Every row gives one point. Two turns around zero, p and q, are shown by what they do to some points. Where does a point land after both, in the order given? Backwards means that the second turn is done in reverse. Each puzzle has new turns, and all numbers are rounded.

Turn p:
[-4.3 -2.5] -> [0.6 4.9]
[ 0.7 -3.8] -> [-3.4  1.7]
[5.2 5.0] -> [ 0.8 -7.2]
[-1.5  0.5] -> [1.3 0.9]
[0.0 0.9] -> [ 0.7 -0.5]
Turn q:
[-1.9 -5.7] -> [-4.6 -3.8]
[-3.1  3.7] -> [-0.6  4.8]
[3.4 1.8] -> [ 3.8 -0.3]
[1.7 0.2] -> [ 1.5 -0.7]
Where do these land?
q, then p: [ 1.9 -1.1] -> [-2.2  0.4]
q, then p: [0.5 1.6] -> [ 0.1 -1.7]
q, then p: [-5.6  3.5] -> [ 6.5 -1.3]
q, then p: [ 3.2 -4.0] -> [-4.4  2.6]

Turn p:
[-1.2 -1.5  2.0 -1.4] -> [ 0.5 -1.9  2.2  0.9]
[-1.9 -1.4 -1.2  1.7] -> [-2.0  1.5  0.9  1.7]
[-5.5  2.5 -0.8  1.7] -> [1.8 4.4 1.4 4.0]
[ 5.7 -2.2  5.6  1.6] -> [-1.1 -7.4 -3.9  0.3]
[ 2.9  2.6 -5.7 -3.6] -> [ 0.8  3.5 -0.5 -6.9]
Turn q:
[ 5.9  1.8 -4.7  1.3] -> [ 0.1 -2.9  3.1 -6.6]
[-2.4  0.4 -0.8 -2.5] -> [-3.1  0.2 -1.3  1.2]
[-4.5  3.2  3.2  2.3] -> [ 2.0  1.5 -6.1  1.5]
[-2.8 -2.3  1.8  3.3] -> [ 3.2 -1.3 -1.4  3.7]
[ 3.8 -3.1  0.6 -4.4] -> [-2.2  2.5  5.7  0.3]
Where do these land?
q, then p: [2.8 3.2 0.2 0.2] -> [ 2.7 -0.3  1.4 -3.0]
q, then p: [-0.6 -1.1  3.4  1.3] -> [-0.2  0.3 -3.8 -0.5]
q, then p: [-3.4  3.7  2.6  5.5] -> [-3.6  2.8 -2.5 -6.0]
q, then p: [-1.0  1.8 -1.2 -2.8] -> [1.0 2.4 2.4 1.0]
q, then p backwards: [ 5.5 -6.5 -4.3  0.0] -> [-3.4 -5.8  2.5 -6.3]
q, then p: [-3.3 -1.2 -0.6 -4.2] -> [-0.3  3.2  0.7  4.4]

Turn p:
[-2.1 -1.1 -0.7  1.4 -3.6  1.9 -1.3 -0.4] -> [-0.4 -0.3  0.7  2.1 -2.7 -3.0 -0.1  2.3]
[ 1.3 -1.0  0.0 -9.4 -1.7 -0.5 -1.4  2.0] -> [ 0.9 -5.3  4.8 -2.8  4.8 -3.6  1.0 -1.9]
[-0.8  0.8 -1.5  4.4 -1.6 -1.1 -0.1  3.0] -> [-0.2  2.0 -4.0 -1.0 -1.3 -1.8 -0.7  2.9]
[-0.5 -1.5 -2.7 -0.1  2.4 -6.0 -0.7 -2.5] -> [-0.2 -4.6 -4.9  1.6  1.6  2.6 -0.1 -1.3]
[-2.1 -0.6 -4.0  1.8  3.6  1.7 -1.2  1.0] -> [ 0.1  2.5 -3.1  3.4  1.1 -2.0 -2.0 -2.4]
[ 1.5 -2.7 -3.0  3.6  1.9  1.0  4.8  0.8] -> [-0.8  3.9 -1.9  3.0  3.5  2.3 -1.8  3.3]
[ 1.1  1.2 -3.0  3.5  1.7  1.9 -2.0  1.9] -> [-2.1  3.4 -2.7  0.1 -0.4 -1.7 -3.3 -1.0]
[-0.4  6.8  7.2  0.8  3.0  1.2 -0.7  2.5] -> [ 3.0  4.9  1.0 -6.3 -3.9  1.6  2.5 -4.3]
[-1.2  0.5 -4.4 -3.3 -2.7  1.6  5.2 -3.4] -> [-4.1 -0.5  2.1  4.2  3.5 -0.7  5.1  1.7]
[ 3.8 -1.0 -2.8 -3.5 -1.0 -1.7 -1.9 -3.0] -> [-4.1 -5.1  1.3  0.0  2.1  0.5 -1.6 -1.0]
[-0.8 -1.4 14.9  0.9 -1.9  0.1 -0.8 -2.0] -> [ 8.0 -1.0  6.7 -3.9 -8.5  5.7  1.1  1.5]
Turn q:
[ 3.4 -1.8 -0.9 -2.4 -1.4  0.4 -0.2 -0.4] -> [ 3.1  0.5  0.8  0.2  0.5  3.5 -0.6  0.4]
[ 1.8  0.2 -4.4  1.4  1.1  1.1  3.6 -2.7] -> [ 0.0 -3.8 -3.8  1.7 -1.8  2.8 -2.1  0.0]
[-0.6 -2.4 -2.3  3.0 -2.7 -3.8  3.3  1.1] -> [-1.1 -4.0  1.3  3.9  3.7 -0.3 -2.4 -1.1]
[ 2.8  2.5  6.2 -0.6 -2.3  0.9  3.9  4.0] -> [-3.4  6.7  0.2  0.2  3.5  1.2 -3.7  2.4]
[-3.5  4.4 -2.9  0.6 -2.0 -1.5 -8.6  2.0] -> [ 3.1 -2.1  2.3 -7.3  0.1 -6.7 -0.1 -2.6]
[ 4.0 -0.7 10.0  2.5  4.6  5.8 -2.9  2.3] -> [-7.0  7.5  4.7 -3.7 -4.5  3.6  2.3  3.3]
[-2.4 -1.6 -0.4 -0.3  1.2  0.8  1.6  4.2] -> [-1.5 -1.2  0.0  0.2  2.6 -1.1  1.7  4.0]
[-0.6  0.6 -1.7 -3.0  3.2 -3.2 -0.9 -5.3] -> [ 2.6 -0.6 -3.6  0.8 -1.5  0.6  3.9 -4.8]
[-4.8 -1.2 -3.5 -1.2 -1.7 -0.5  0.2 -5.2] -> [ 4.2 -3.0 -1.8  4.0 -2.5 -3.6  1.0 -1.5]
Where do these land?
p, then q: [-0.1 -0.1  1.2  3.8  1.5 -2.7  3.0 -1.9] -> [ 0.4 -1.8 -1.3 -1.6 -1.5  0.3 -3.0  4.4]
q, then p: [-1.6 -0.3 -0.9  0.4  1.7 -0.1 -2.7  5.8] -> [ 4.9 -0.9  0.8 -0.9  4.2  0.7  1.4 -1.2]
q, then p: [-0.8  4.9  0.3  2.4 -0.6 -1.5 -2.5 -2.3] -> [-2.0 -5.7 -0.2  1.0 -1.4  0.4  2.1 -1.2]
p, then q: [-4.8 -1.4  1.7 -3.5 -3.3  2.3 -0.7  3.1] -> [-2.4  2.2  1.4  1.7  4.7  3.6 -0.8 -3.9]
p, then q: [-1.5 -3.8  2.7 -3.7 -2.6  0.9  0.1  2.5] -> [-2.2  2.9  2.9 -0.1  2.9  4.3  1.2 -1.1]
q, then p backwards: [ 3.8  0.1 -0.5  3.9  0.4  2.3 -2.3 -3.0] -> [ 2.5  0.9  3.9  1.7  0.0  0.2 -3.7 -3.3]
q, then p: [-5.7 -4.9  3.5 -8.0  3.6  3.8  0.4  1.8] -> [-0.2  7.2 -3.3 -5.5  5.7  1.6  3.5  4.9]
p, then q backwards: [ 5.6  1.8 -3.1  3.1 -0.6 -6.2 -2.3 -3.8] -> [ 3.7  3.1 -3.4  5.2  5.5  1.4  4.3  0.9]
q, then p: [ 2.6  1.1 -6.4  5.7 -0.8 -1.5  2.2 -4.6] -> [-1.0 -4.4  1.5  6.4 -3.2 -1.9 -5.5  1.6]
p, then q: [-1.1 -1.9  5.4 -4.6  0.3  4.0  3.4  4.6] -> [-3.6  7.2 -1.3 -1.9  1.6  5.2  0.2 -2.0]
p, then q: [ 3.7  4.6 -3.8  0.4  0.4 -1.2  1.4 -2.1] -> [ 0.8 -1.6 -3.7  1.6 -1.5 -4.8  2.6  2.3]

Turn p:
[-3.1  1.9  1.4 -1.8 -0.2 -2.4 -2.4 -2.0 -0.2 -4.4 -0.3] -> [ 1.9 -0.5  0.3  1.1  1.6 -0.2 -1.3 -3.5  0.6  5.6 -0.3]
[ 3.1  3.8 -4.7 -5.1  0.0 -4.5 -2.2 -1.5  1.7 -3.1 -3.0] -> [ 5.6  3.9 -1.3 -2.1 -1.2  0.9 -1.8 -3.0  1.5  3.1  6.5]
[-2.1  1.3 -1.9  4.8 -0.2  4.5  0.9  0.9  0.5  0.5 -2.4] -> [-2.8 -3.7  1.9  0.0  3.4  0.0 -0.6  0.2 -2.3 -3.4  2.5]
[-4.0  1.6 -1.5  4.0  3.4 -1.1 -0.8  3.4 -5.9  5.5 -1.3] -> [-0.6 -3.3  6.5 -5.0  2.1 -0.5  3.1 -1.6  3.2 -4.2 -2.3]
[ 3.7  4.4 -4.0 -2.2  5.5  1.3 -0.1 -0.2 -1.2 -3.6  2.9] -> [ 1.3 -2.2 -2.9  0.6 -1.7  3.2 -1.2 -0.9  7.3 -0.2  4.9]
[ 4.3 -2.9  1.4  2.3 -2.5 -0.6 -3.6  1.7 -2.0 -4.7  3.5] -> [ 4.4 -1.4 -3.3  5.3 -1.3 -4.8 -1.0 -0.1  1.2 -1.7 -2.3]
[-1.8 -4.8 -0.6 -3.7  0.3 -4.0 -0.7 -3.3  0.1  5.2  0.3] -> [ 0.6  3.0  2.5 -5.2 -3.8 -1.0 -0.1  3.6 -0.7  3.6 -3.2]
[-0.9  4.9 -1.5  0.7 -3.7  3.9  5.0 -1.5  3.9  0.4  6.3] -> [-8.4  0.9 -0.1  4.4 -3.6  2.1 -4.0 -2.4 -0.5 -1.5  2.5]
[ 0.4 -3.2  3.1  1.2  1.6  5.5 -1.4 -0.2 -5.0  1.7 -0.8] -> [-0.9 -6.1 -1.2 -0.4 -0.1 -1.5  5.3  3.0 -0.6 -0.8 -2.3]
[-2.9 -3.8  0.8 -3.4 -3.1 -3.5  4.1 -2.4 -3.2 -3.5 -0.4] -> [-2.5  4.1 -1.9 -0.9  1.9 -5.7  0.6  0.0  1.2  5.8 -1.6]
[ 6.4 -1.9  3.3  1.6 -2.5  5.3 -3.1  5.8  3.2 -2.2 -2.5] -> [ 4.2 -1.9 -6.8  3.9  1.1  0.8  1.4  0.6 -5.8 -6.0 -0.2]
[ 3.6 -2.1  1.7  0.5  1.6 -4.6 -1.1 -2.0  4.1  3.2 -4.7] -> [ 5.3  4.7  2.8 -0.5  0.3  2.6  1.5  4.7 -3.0  0.4  0.3]
[-2.6  4.2  1.9 -2.1 -0.3  2.1  5.3 -2.6 -1.5  2.6  6.5] -> [-8.7  0.3  1.0  1.8 -4.2  2.4  1.2 -2.1  3.1  1.8 -1.1]
[-3.9 -3.4  0.6  3.4  0.0 -1.9  0.1  4.1  5.5  2.4 -3.9] -> [ 0.8  2.2  2.5 -2.7  5.4  1.6 -3.0  1.6 -5.1 -3.0 -3.6]
Turn q:
[-4.2 -1.8 -3.0 -0.5  0.3 -0.3 -0.9  1.2 -1.2  4.4 -6.9] -> [-5.7  1.3  2.3 -2.5  0.3  3.1  2.2  3.6  0.2 -0.6  5.3]
[ 3.6 -4.4 -4.9  1.0  0.1 -2.9 -4.3 -2.8  2.0 -3.6 -1.6] -> [ 3.6  5.3  2.2  3.5  1.8  3.4  1.0  2.4  5.6  0.0 -0.8]
[-0.3  2.0 -3.3  4.0 -1.7  4.8  4.2  7.8 -4.6 -6.4  4.8] -> [ 4.9 -4.1 -3.3  0.8  6.3 -0.1  1.3 -0.4 -7.2  8.7 -0.1]
[ 3.4  3.9  1.9 -1.8  3.7  2.2  2.9 -0.3  4.5 -1.1  0.0] -> [ 0.9 -2.9 -5.3  2.2 -4.4  1.4 -3.7  0.4  0.0 -1.2 -1.8]
[-3.6 -4.2 -0.6 -0.9  0.5  2.1 -3.4 -3.0 -1.9 -1.5  3.0] -> [ 0.7 -0.1  1.4  0.7  6.5 -1.6  0.9 -1.8  2.2 -3.7  1.3]
[-2.3 -0.1 -4.6 -3.6 -0.8 -1.9 -1.2  3.9 -2.5  0.6  1.1] -> [ 1.6 -3.6  3.7 -1.3  0.8  2.4  4.7  0.1 -0.2  1.2  2.7]
[-0.4 -5.9  3.4 -0.9  0.1  1.0  2.7  0.9  1.9  3.4  2.3] -> [-1.4  1.8 -4.9 -2.6 -0.3 -1.8  3.5 -4.4  1.4 -2.0  0.9]
[ 3.7  3.1  3.7  0.4  0.8 -0.2 -1.0 -2.1 -3.1  0.6 -4.4] -> [ 0.0  2.2  1.1 -2.6 -2.6 -0.6 -3.9  4.2 -2.7 -2.5 -2.6]
[-7.2  3.0 -3.5  3.5 -5.7 -1.1 -1.1 -1.6 -5.0  0.0  2.7] -> [-1.8 -2.0  7.9  0.5  4.7 -5.0 -0.5 -1.1 -1.6  4.9  3.2]
[ 3.6  3.3 -2.8 -2.3 -0.9 -3.1 -2.2 -0.9  3.1  3.4  1.4] -> [ 1.2 -2.4  2.7 -0.6 -5.1  0.7  0.0  0.8  5.4  1.3 -2.0]
[ 2.5  1.1 -0.4  1.5  0.5  2.0 -0.3  0.6  0.4  1.6 -1.1] -> [-0.6 -0.1 -1.8 -1.7 -0.3  0.6 -1.4  2.3  0.8  1.4 -1.4]
[-0.3  1.3  4.3 -0.6 -0.4  0.4 -5.0  1.4  1.9  0.1 -7.2] -> [-5.9  1.6  1.2  0.9 -1.4  2.2  0.9  4.6 -1.9 -3.7 -4.3]
[-3.1 -1.8  3.4 -1.9 -3.7  0.6  9.6 -2.7  0.2 -1.1  1.9] -> [ 0.5  0.9 -4.0  2.5 -2.7 -7.4  1.1 -4.0 -3.6 -0.5  5.5]
[ 4.6  0.6  6.5  2.2  7.2 -3.7  0.0 -2.5  4.3 -0.3  3.9] -> [ 1.8  2.5 -3.0 -0.1 -3.8  2.7 -6.2 -6.8  1.7 -3.4 -5.9]
Where do these land?
q, then p backwards: [-0.9 -2.4 -3.6 -0.9 -3.3 -2.7  2.1 -0.1  1.8  0.4 -4.7] -> [ 4.4  2.1  0.4 -0.8 -0.1 -0.8  3.6 -5.2 -0.7  1.5 -0.6]
p, then q: [-0.2  0.5  2.5  2.4  2.8 -3.5  6.8  0.2 -6.5 -0.6 -3.3] -> [-2.3 -1.6 -4.3  2.6 -5.6  3.6 -4.0 -5.2 -2.3  0.0  2.5]
q, then p: [ 2.6  3.8 -1.2  0.5 -1.6 -3.0 -0.5 -4.7  3.1  1.1  2.1] -> [ 3.6  2.4  2.3  2.6 -1.0  0.3 -1.0 -0.4 -6.1 -0.4 -1.2]
p, then q: [-3.9 -3.7 -7.1  4.3  6.7  3.6 -3.4  2.9 -1.6  2.3  0.6] -> [ 1.7  1.5 -2.5  3.2  2.1  4.9  8.3 -1.0  0.6 -7.5 -2.9]
p, then q: [ 2.6  1.3  1.5 -0.9  1.7 -3.2 -5.3 -2.3 -4.1 -1.5 -2.1] -> [ 2.4  3.2 -4.0 -2.7 -5.2 -1.9 -0.2 -0.4  2.8  1.4 -1.3]
q, then p: [-2.7 -1.1  2.4 -3.8 -4.6 -1.0  1.8  0.9  3.4 -6.1  3.8] -> [-1.3  3.0  4.9  4.4  3.3 -4.6  1.1  4.5  2.4 -0.9  1.9]
p, then q backwards: [ 6.1 -4.7  4.1 -3.8  0.4  3.7  1.7  0.6 -1.9 -1.1  1.0] -> [ 4.6 -2.4  1.1 -3.0 -2.5  5.0  2.5  3.2  4.5 -1.1 -2.7]
p, then q: [ 3.3  5.4 -0.8 -2.6 -4.4  3.0  2.1  1.2 -1.3 -4.5  2.1] -> [ 1.4  0.3  2.9  3.3  2.6 -3.4 -3.4 -2.7  4.8  4.2  3.0]
p, then q: [-2.2 -0.4 -4.1  5.3 -2.2  0.4 -2.9  2.6  1.6  3.5  1.4] -> [ 1.8  3.0  2.9  2.5  2.6 -0.3  1.6  0.1 -3.1 -5.0 -4.0]
p, then q: [-1.9  0.0  2.2 -3.5  4.6  3.5 -5.2  0.3 -1.1  5.2  3.9] -> [-2.0  2.5 -4.1  0.5  0.7 -3.6  6.7  5.2  0.7 -2.1  2.6]
q, then p: [-5.1 -2.6  2.9  0.7 -3.5  0.8  1.3 -4.2  2.9 -2.4 -2.0] -> [-0.7  0.1  6.2  3.1  3.5 -0.7 -3.1 -2.5  3.7  0.9 -0.8]
q, then p backwards: [ 2.3  3.9  1.3  2.3  3.7 -1.6  1.5  2.4  3.7  3.5 -2.9] -> [-1.7  0.2 -0.3 -5.2  0.9  2.2  0.0 -1.1  3.8  2.5  5.3]
